Rows are points. Any point is a mix of the corners, with weights that add up to 1. It lies inside the corners' shape when no weight is negative. Is each point inside? If not, which corners have a negative weight?
In the rows, 128 means zero.

Corners:
(1): [ 76 132]
(2): [116 140]
(3): [127  82]
Points:
[ 71 157] => outside (3)
[ 80 130] => inside
[112  72] => outside (2)
[ 98 120] => inside
[ 98 112] => inside

Corners:
(1): [131 102  96 131]
(2): [163 135 114 196]
(3): [176 186 115 116]
(4): [ 82  89 151 125]
(5): [114  58 194  81]
Points:
[148 123  86 218] => outside (3, 5)
[151 160 132 121] => outside (1)
[167 172 117 119] => inside
[133 125 148 129] => outside (1)
[143  97 150 116] => outside (4)
[129 146 115 180] => outside (1, 5)
[129 112 129 103] => outside (2)

Corners:
(1): [162 124 134 166  72 173 115 152]
(2): [136  93 139 118 114  78 182 169]
(3): [ 97 129 197  75 168  93 167  95]
(4): [115 142  91 104 121 127 114  76]
(5): [155 131 103 103 131 171 126 152]
(6): [161 115 181 162  85 163 220 183]
(7): [158 212  96 125 197 104 133 174]
(8): [109 114 144 125 170 146 152  93]
(9): [171 107 129 117 129 160 109  74]
Points:
[100 199 138  82 212 102 166 119] => outside (1, 2, 9)
[147 130 142 122 133 135 145 126] => inside
[149 128 126 141  99 155 123 133] => inside
[123 129 136 124 162 139 149 113] => inside

Corners:
(1): [155 122  43 143 104  32  88 140 107  74  97]
(2): [ 94  78 126  62 141 113  45  62 133 164  88]
(3): [ 88 171 108 171 159  99 158 165  98  79 106]
(4): [171 109 110 157  63  90 161 143 106 177  92]
(5): [190 178 117 103 129  96 153 153  84 172 111]
(6): [220 121 138 151 110 115 162 103  61  99  46]
(7): [ 97 157 115 155  69 135 137  69 162  66 123]
(8): [158 129  94 158 189 141 164 102  71 112 142]
(9): [137  96  94 139 175 139  55  83 198 121 128]
(10): [166 155 142 166 166 103 118  55  91 136 150]
(11): [139  86 112 116 137  67 157  75 127 116 109]
(12): [210  59 123 142 108 106  77 160 140  99 127]
Points:
[155 123  92 146 107  80 121 120 111 117 105] => inside
[139 149 110 141 141 111 135  83 105 107 112] => outside (4, 12)
[134 115 101 157 115 115  93 105 136  86 110] => outside (5, 11)
[162 133 104 158 131 103 139 119 114 100 110] => outside (2)
[182 164 118 168 131 112 140 133  90 124 126] => outside (2, 11)
[149 120 108 136 120  89 136 108 105 112 103] => outside (9)
[138 133 111 132 128 101 123 111 121 122 120] => outside (6)
[139 125 119 136 126 109 109  86 123 117 119] => inside

Corners:
(1): [114 114 138 146  89 119 128  94 213 115 122 130 108 124]
(2): [102 101 157 141  75  95 164 132 202 135 124  80  92 156]
(3): [ 60 194  59 158 116 136 192 175 117  77 146 180 206 138]
(4): [180 157  90 147 186 137 224 141  71 100 123 108 183  53]
(5): [ 94 160  58 133 104 105 149 109 167 152 106 130 172 156]
(6): [ 81 117 131 119 202 157  86 184  92 130 110  81 167 152]
(7): [ 64  86 111 123 133 136  73  66 142 134 121  87 185 102]
(8): [ 87 134  86 102  60 190 132 173 112 120 180 166 106 148]
(9): [112 129 119 170 107 102 128  80 137 176 122 132 151 124]
(10): [ 84 135 128 128  95  93 152 180 168 139 196 145 138 142]
(11): [130  86  98 121 108 120 146 109  80  87 130 190  88 101]
(12): [ 58  95  85  75  90 201 152 146 119  74 132 224 158 164]
(13): [ 81 117  71 135 158 175 118  75 114 123 144 110 143 141]
(14): [117  59  63 198 101 108 133 136 152 119 126 142 113 111]
(15): [123  96  85 145 162 157 156 149  73 141 132 126  97  44]
Points:
[ 94 126  92 135 122 138 141 128 138 128 129 129 154 132] => outside (11)
[108 115 103 144 139 132 141 122 125 125 117 121 141 112] => outside (8, 10)
[ 97 117 121 127 123 137 152 168 144 108 152 123 154 109] => outside (5, 9, 11, 13)
[102 116 117 134 124 130 145 143 138 125 128 113 134 132] => inside
[ 99 123  96 129 129 148 138 110 123 121 128 126 142 124] => outside (10, 14)
